Rows are points. Two turns around zero, p and q, are shown by what they do to some points. Write where each new point lands after one turn and then the other. Backwards means that the second turn is done in reverse. Each puzzle has new turns, and all numbers are rounded.

Turn p:
-0.03 -3.78 -> 2.15 -3.11
-1.97 0.86 -> -2.11 -0.43
-1.28 0.97 -> -1.60 0.06
2.30 1.58 -> 0.97 2.61
0.99 0.37 -> 0.60 0.87
Turn q:
1.10 -3.37 -> -0.24 -3.54
-1.59 1.56 -> -0.89 2.04
-0.13 0.87 -> 0.20 0.86
2.31 1.78 -> 2.81 0.79
-1.69 -0.85 -> -1.89 -0.16
Where do these land?
q, then p: 0.97 0.18 -> 0.90 0.40
p, then q: 0.46 2.65 -> -0.16 2.69
p, then q backwards: -1.43 -2.83 -> 1.59 -2.74

Turn p:
-0.32 2.88 1.01 -> -1.22 2.20 1.75
2.14 -2.12 1.45 -> 2.20 -2.18 1.24
-3.13 -0.35 -1.96 -> -2.43 -0.02 -2.80
1.32 -0.40 -0.50 -> 1.46 0.01 -0.19
Turn q:
-1.48 0.28 0.64 -> -0.94 -1.06 -0.81
1.07 -1.84 -0.60 -> 1.95 -0.18 1.03
1.16 -1.27 -2.97 -> 3.13 1.33 -0.48
-0.75 2.83 2.93 -> -4.13 -0.09 0.27
Where do these land?
q, then p: -0.75 1.79 -0.53 -> -0.93 1.19 -1.33
q, then p: 0.92 0.94 -0.09 -> -0.76 0.92 0.57
p, then q backwards: 2.82 2.22 -1.72 -> 2.51 0.09 -3.09
q, then p: -1.22 -1.24 2.00 -> -0.21 -2.61 -0.42
q, then p: -1.76 -3.71 0.34 -> 2.79 -2.99 -0.49

Turn p:
-1.83 -1.21 0.05 0.39 -> -0.80 0.28 0.08 2.06
1.33 0.75 -0.03 -1.67 -> -0.33 0.45 -0.63 -2.10
1.67 -1.10 -2.96 -0.29 -> 1.03 -0.92 -3.29 -0.31
3.55 0.30 0.14 0.29 -> 0.86 -2.25 -0.41 -2.61
-3.68 0.43 4.31 0.35 -> -2.43 1.53 4.56 1.86
-1.03 0.83 -1.51 0.92 -> 1.66 0.91 -0.32 1.09
Turn q:
1.59 1.85 0.94 1.46 -> 0.39 -1.25 2.29 -1.43
0.23 -2.79 -0.72 0.41 -> -1.98 -0.76 -1.96 0.39
-1.96 -1.11 3.31 1.14 -> -1.63 -0.22 2.01 3.25
0.57 3.32 -0.79 0.33 -> 2.77 -0.35 1.31 -1.61
-1.43 -2.66 -0.97 -0.19 -> -1.10 -0.05 -2.46 1.68
0.99 1.39 -1.76 -3.16 -> 1.56 2.64 -1.18 -2.28
Where do these land?
p, then q: 2.26 2.96 -0.26 -0.91 -> -0.15 3.18 0.06 -2.16
p, then q: -1.14 -2.06 0.79 -3.18 -> 2.88 0.09 -0.85 2.69
q, then p: -1.71 2.26 0.57 1.14 -> -0.13 -2.73 1.09 -1.01
q, then p backwards: -0.10 1.53 -0.29 2.09 -> 1.33 0.17 0.50 2.18
p, then q: -1.96 -1.59 -1.37 0.24 -> 1.10 -2.64 -0.26 0.20
q, then p: 2.65 -3.09 0.55 0.63 -> -1.57 2.67 -0.64 2.70

Turn p:
-0.78 -2.86 -3.22 1.15 -1.20 -2.43 -> 0.76 2.12 -1.91 2.12 3.59 1.32
-3.18 -1.63 -1.02 1.38 -2.90 -2.34 -> -1.79 3.82 -2.63 1.05 1.61 1.08
0.61 2.02 -0.75 1.71 -0.64 -0.18 -> 1.56 1.64 0.72 -1.14 -0.76 0.93
1.03 1.98 0.50 -1.66 2.12 -0.47 -> 0.81 -2.26 0.27 -2.54 -0.14 -0.65
-0.39 0.69 0.86 1.37 2.64 0.34 -> 1.47 -0.04 -0.18 -0.59 -0.99 -2.61
2.73 0.23 2.80 -1.58 0.33 1.67 -> -0.31 -3.45 1.04 0.27 -2.71 0.47
-0.03 -0.43 0.83 -2.37 -0.34 3.40 -> -2.50 -1.83 2.69 0.83 -0.59 -0.56
Turn q:
-0.48 -0.37 -2.76 1.60 -1.19 0.53 -> -1.24 -0.08 -0.90 0.18 -3.05 0.76
1.29 0.60 -0.57 1.78 -1.88 -0.84 -> 1.52 0.89 -0.85 -1.11 -2.03 0.75
0.62 -1.09 -1.45 -2.23 5.03 1.34 -> -2.89 1.08 -1.06 3.89 3.12 -0.50
-1.62 -0.22 -2.18 2.98 -1.13 -1.63 -> -0.98 0.54 0.80 -0.86 -3.21 2.71
-0.19 -1.17 2.48 -2.35 -1.07 0.13 -> 1.77 -1.72 1.66 0.39 1.25 -1.92
-1.04 1.77 -2.71 -1.88 1.36 0.68 -> -3.44 1.47 -0.25 0.16 -0.01 -1.81
-0.16 -0.16 3.76 1.35 -0.37 1.23 -> 1.92 -2.61 -0.41 -1.54 1.88 1.05
1.58 0.64 3.42 -1.25 -0.74 -1.45 -> 3.34 0.43 1.01 -1.09 2.06 -1.03
Where do these land?
q, then p: -4.20 -1.13 -1.28 -0.11 0.54 1.85 -> -3.07 1.70 -1.73 2.18 0.23 -2.05
q, then p: 1.73 0.80 -0.47 1.06 0.65 1.31 -> 0.89 0.68 1.41 -0.40 1.91 0.24
q, then p: 0.82 0.15 -0.31 -0.03 -0.63 0.46 -> 0.39 0.22 -0.02 -0.08 0.59 0.92
p, then q backwards: 1.80 -0.95 -0.53 -4.29 -0.31 -3.00 -> -1.48 -0.30 2.80 2.74 1.91 3.27
q, then p: -0.61 -2.26 0.70 2.16 0.27 0.28 -> -0.10 0.06 1.56 2.76 -0.67 -0.53
q, then p backwards: 1.70 1.83 0.11 -3.01 1.73 -3.37 -> -2.98 0.36 -3.51 2.62 0.13 1.20
q, then p: -2.68 -0.42 2.02 1.08 -0.51 2.97 -> -1.63 -1.41 -0.80 3.21 2.06 -1.36
q, then p: 1.44 1.99 -0.23 3.12 -1.74 -0.50 -> -1.02 -1.09 2.98 -0.72 1.20 2.46

Turn p:
-1.55 -1.61 0.75 1.01 -1.32 0.36 0.36 1.59 -> 0.61 1.83 -0.24 0.75 1.87 -0.53 0.65 -1.60
-2.58 4.14 0.16 -0.24 0.93 3.74 2.42 1.35 -> -2.37 0.24 -1.64 -3.87 -0.36 -4.45 -0.65 -1.64
0.86 0.01 0.23 1.56 -1.69 -0.17 -1.84 1.15 -> 0.59 -0.18 0.23 1.36 2.16 0.26 -1.95 -0.07
1.82 -0.59 0.49 3.42 -3.19 -0.79 2.65 1.25 -> 2.88 3.19 0.99 0.63 0.07 0.20 -3.35 -1.95
1.21 0.28 -0.56 -1.13 3.18 -1.74 -1.82 0.93 -> 0.54 -3.53 -1.28 -0.66 -0.12 2.19 0.80 0.46
1.08 -0.24 -0.83 -0.95 0.51 0.75 0.94 0.81 -> 0.92 -0.63 -1.08 0.30 -1.36 -0.85 0.10 -0.30
1.67 -0.72 -1.67 0.85 0.40 0.99 -1.31 -4.55 -> 0.74 -0.37 2.65 0.37 -1.07 -0.41 0.10 4.61
-1.45 -0.84 -3.10 -0.30 1.07 -0.39 2.06 1.52 -> 1.50 1.50 -3.43 -1.22 -0.75 -0.10 1.38 0.33
0.14 1.00 1.47 1.94 -0.39 -1.16 1.13 -2.30 -> -0.30 1.38 2.77 -1.57 -0.49 1.10 -1.19 0.09
0.98 1.53 -1.11 -3.76 0.69 -1.24 -2.80 -2.11 -> -3.00 -2.92 -0.65 1.32 -1.69 1.66 0.26 2.76
-2.17 -2.94 4.18 -2.40 -0.20 -0.34 -1.81 0.35 -> -2.12 -0.53 1.68 2.59 1.75 0.91 3.84 -2.68
Turn q:
0.85 1.61 -0.37 -2.38 -1.54 0.01 -1.04 0.87 -> 2.03 1.94 -0.21 -0.96 1.31 -1.05 -1.27 -0.27
3.53 0.27 1.65 0.15 -1.45 -1.83 -1.50 -1.15 -> -0.32 2.95 -1.44 0.55 -2.66 -1.51 -1.89 0.43
-1.33 -0.33 0.19 1.97 2.97 -1.11 -1.88 -1.20 -> -2.19 -2.73 -0.51 -1.80 -1.99 0.55 -0.63 -0.65
-0.90 -1.50 1.51 -0.69 -0.59 -0.89 1.54 2.98 -> 1.92 -1.14 0.28 1.55 0.65 0.81 -0.38 3.08
1.75 2.49 2.67 -0.93 -2.25 -2.32 0.27 -1.02 -> 0.33 3.73 -3.21 -0.45 -0.58 -0.03 -0.94 1.75
-2.52 -2.34 -0.40 -2.68 -0.52 -1.00 1.01 -2.60 -> -1.71 -0.36 1.06 -1.67 1.55 -2.33 2.23 2.90
0.86 1.61 -3.89 3.58 0.68 2.33 0.27 2.21 -> 0.83 -1.91 -0.21 2.69 0.92 1.14 0.01 -5.33
0.47 0.35 -2.56 -0.34 2.52 2.75 1.03 -1.00 -> -2.03 -0.12 2.51 0.02 1.89 0.92 0.35 -2.83
-2.71 -2.17 1.19 1.32 0.16 2.05 0.30 0.92 -> 1.15 -2.36 1.72 0.10 -1.08 1.48 2.52 0.91
Where do these land?
p, then q: 0.25 -0.57 -1.59 0.04 -1.33 -1.04 -0.67 -1.90 -> 2.29 -0.56 -0.38 0.64 -0.16 1.52 -0.35 -1.11
p, then q: -0.86 -0.85 -1.26 2.44 -1.13 2.58 -0.49 -0.02 -> -0.77 -0.57 -1.63 0.08 0.19 0.85 -3.58 0.17
p, then q backwards: -1.63 3.67 0.80 -2.14 -0.61 -2.60 -1.01 -2.43 -> 0.43 -0.02 1.78 0.49 4.53 -0.96 1.35 -2.92
q, then p: 0.31 0.07 -0.50 3.51 4.16 0.50 -0.69 -1.87 -> -2.03 3.35 1.46 1.33 1.35 -1.84 2.70 1.58
q, then p: -1.39 -2.14 -0.98 -1.76 -1.77 -0.44 0.33 3.52 -> 3.67 -2.24 0.63 0.46 0.09 1.99 -0.32 -1.80
q, then p: 1.13 0.76 -1.53 -0.18 0.93 0.88 0.16 -2.09 -> -2.21 0.66 0.83 -1.62 -0.17 0.36 0.98 0.71
q, then p: 0.94 -0.75 1.87 3.03 0.06 0.21 0.10 0.53 -> 0.70 2.22 0.52 1.20 1.09 -1.78 -1.68 0.41
q, then p: 0.61 -1.56 1.96 -1.81 1.29 1.38 3.94 -0.14 -> -0.12 -0.80 0.14 -2.49 2.10 -2.48 -0.05 -3.40
p, then q: 0.18 -1.70 0.71 -1.79 -0.76 1.66 -1.27 -1.21 -> -0.31 -1.46 -1.72 1.76 -0.95 1.23 0.92 1.22
q, then p: 0.46 3.07 0.52 -1.36 -0.85 -3.11 -0.41 5.60 -> 3.10 -5.04 -1.37 1.52 1.26 -0.02 -1.37 3.31

Turn p:
0.57 2.06 0.72 -0.06 3.06 1.30 2.65 -2.19 -> -0.22 -3.31 1.61 0.61 -2.04 -2.25 1.40 -1.69
1.40 -1.22 -1.43 -0.61 -3.13 2.46 -1.42 0.43 -> -0.52 1.47 -0.47 -1.43 1.43 -0.23 1.19 3.97
0.71 -1.41 -2.94 1.14 -1.47 -2.70 0.20 -1.22 -> 0.24 -1.08 -2.80 -2.66 2.32 0.58 -1.16 -0.46
-1.82 -2.39 -1.30 0.84 -0.43 0.12 1.21 -1.28 -> -0.84 -0.41 -1.29 -2.05 0.05 1.95 1.77 -1.01
1.82 -0.55 2.48 -1.80 -1.24 1.31 -1.02 4.05 -> -0.34 1.59 1.69 2.77 -0.40 1.32 -1.53 4.03
-0.87 -1.82 -1.47 2.10 2.33 -2.01 -1.07 -2.55 -> 1.15 -0.70 0.54 -3.20 1.34 0.96 -0.21 -3.56
-1.54 0.31 4.01 -2.71 1.38 -3.48 -0.61 1.52 -> 3.23 0.90 0.14 3.68 -2.29 2.26 -2.31 -1.46
-1.18 2.68 0.88 0.97 0.85 -0.47 0.05 -2.23 -> 0.88 -0.28 -0.08 1.10 0.07 -2.18 1.18 -2.83
1.04 0.76 -1.29 -2.19 -1.53 1.93 -1.32 2.25 -> -0.58 2.00 -0.14 -0.22 -0.94 -1.33 -0.81 3.65
1.61 -0.64 0.64 0.15 -2.39 0.70 -0.72 1.36 -> -0.40 0.71 -0.04 0.89 1.74 0.52 -0.15 2.69
-1.74 2.22 -0.31 2.16 2.57 0.83 2.06 -0.16 -> -2.59 -0.90 0.82 0.49 -1.29 -1.62 0.65 -3.34
Turn q:
-2.54 0.24 0.79 0.60 0.32 -0.62 0.13 0.73 -> -1.92 0.18 0.07 0.31 -0.51 -0.57 -1.41 -1.46
0.24 1.32 -2.51 2.11 1.47 -0.94 -2.49 -3.62 -> 1.16 -5.12 0.35 -0.16 -1.22 2.34 -0.22 -0.44
-1.12 -0.59 -1.45 0.84 2.31 1.15 2.31 -0.74 -> -1.12 0.85 -0.52 -0.10 -1.29 3.17 0.94 -1.44
0.42 -1.47 -0.98 1.56 1.80 0.13 -2.78 -2.19 -> 1.10 -3.11 -0.46 2.53 -1.41 1.31 0.55 0.00
2.19 0.88 2.97 -0.08 -2.63 1.80 0.72 0.47 -> 0.48 1.59 0.96 0.38 4.26 -0.75 -0.04 1.65
1.61 -2.20 -2.03 0.24 0.49 -0.54 -2.76 -1.72 -> 2.85 -2.55 -1.23 1.50 -1.61 0.11 1.23 0.48
-0.37 0.54 -0.67 -2.32 -3.40 1.29 -0.56 1.54 -> 1.84 2.03 -1.23 -1.37 0.82 -1.47 -2.55 1.39
-1.12 -1.45 1.86 -0.18 -1.42 -1.66 4.13 1.48 -> -1.41 3.31 0.06 -0.96 1.34 -1.89 1.36 -3.13
2.22 -0.50 -1.98 2.75 0.76 -0.29 -2.39 0.70 -> -0.11 -3.33 -2.58 0.64 -0.14 0.19 1.56 1.69
-1.35 1.90 1.39 -2.54 1.46 -1.73 3.96 1.28 -> -2.53 3.16 2.96 -2.83 -1.09 -0.62 0.57 -1.10
-0.18 1.32 2.60 -2.97 -1.16 1.40 -0.25 2.06 -> -0.34 2.98 1.62 0.05 0.85 -1.81 -1.97 2.33
Where do these land?
q, then p: -1.92 -1.04 -0.77 1.33 0.27 -0.19 1.53 0.95 -> 0.23 0.40 -1.53 -1.51 -0.40 -1.33 1.65 -0.99
q, then p: 0.24 -0.91 0.56 1.75 -1.55 0.03 -0.84 -1.91 -> 0.21 -1.63 1.85 -1.75 1.03 0.53 0.03 -0.72
q, then p: 1.58 -0.40 0.98 1.35 2.89 -0.47 -0.62 -0.41 -> -2.33 -0.68 -0.26 0.90 0.18 2.33 1.39 -0.62
q, then p: 1.17 -0.67 -0.85 -0.03 0.10 3.04 -1.59 -0.99 -> -2.53 0.25 1.95 -0.64 1.17 -0.61 -0.70 1.56
p, then q: -1.66 0.91 1.01 -0.59 -0.24 -0.17 -1.28 1.10 -> -0.52 -1.58 0.37 -1.17 1.58 0.56 -0.75 0.48
p, then q: 2.44 -2.20 0.23 1.53 -0.65 -0.10 -1.39 1.66 -> -2.23 0.73 0.58 2.24 -1.41 0.22 -0.64 2.24
q, then p: 0.91 -0.79 -2.03 0.56 0.42 -1.21 -1.82 -0.58 -> -0.56 -1.03 -1.02 -1.37 1.02 1.64 -0.22 1.76
q, then p: -2.40 7.18 -0.55 -0.97 -0.92 -0.49 5.74 1.91 -> 4.81 3.88 0.23 1.70 -7.11 -1.48 1.51 0.37
q, then p backwards: -0.35 -2.08 1.43 -4.93 -0.33 -0.44 0.28 -1.73 -> -1.11 1.69 2.13 -2.21 2.17 0.68 -3.92 -0.36
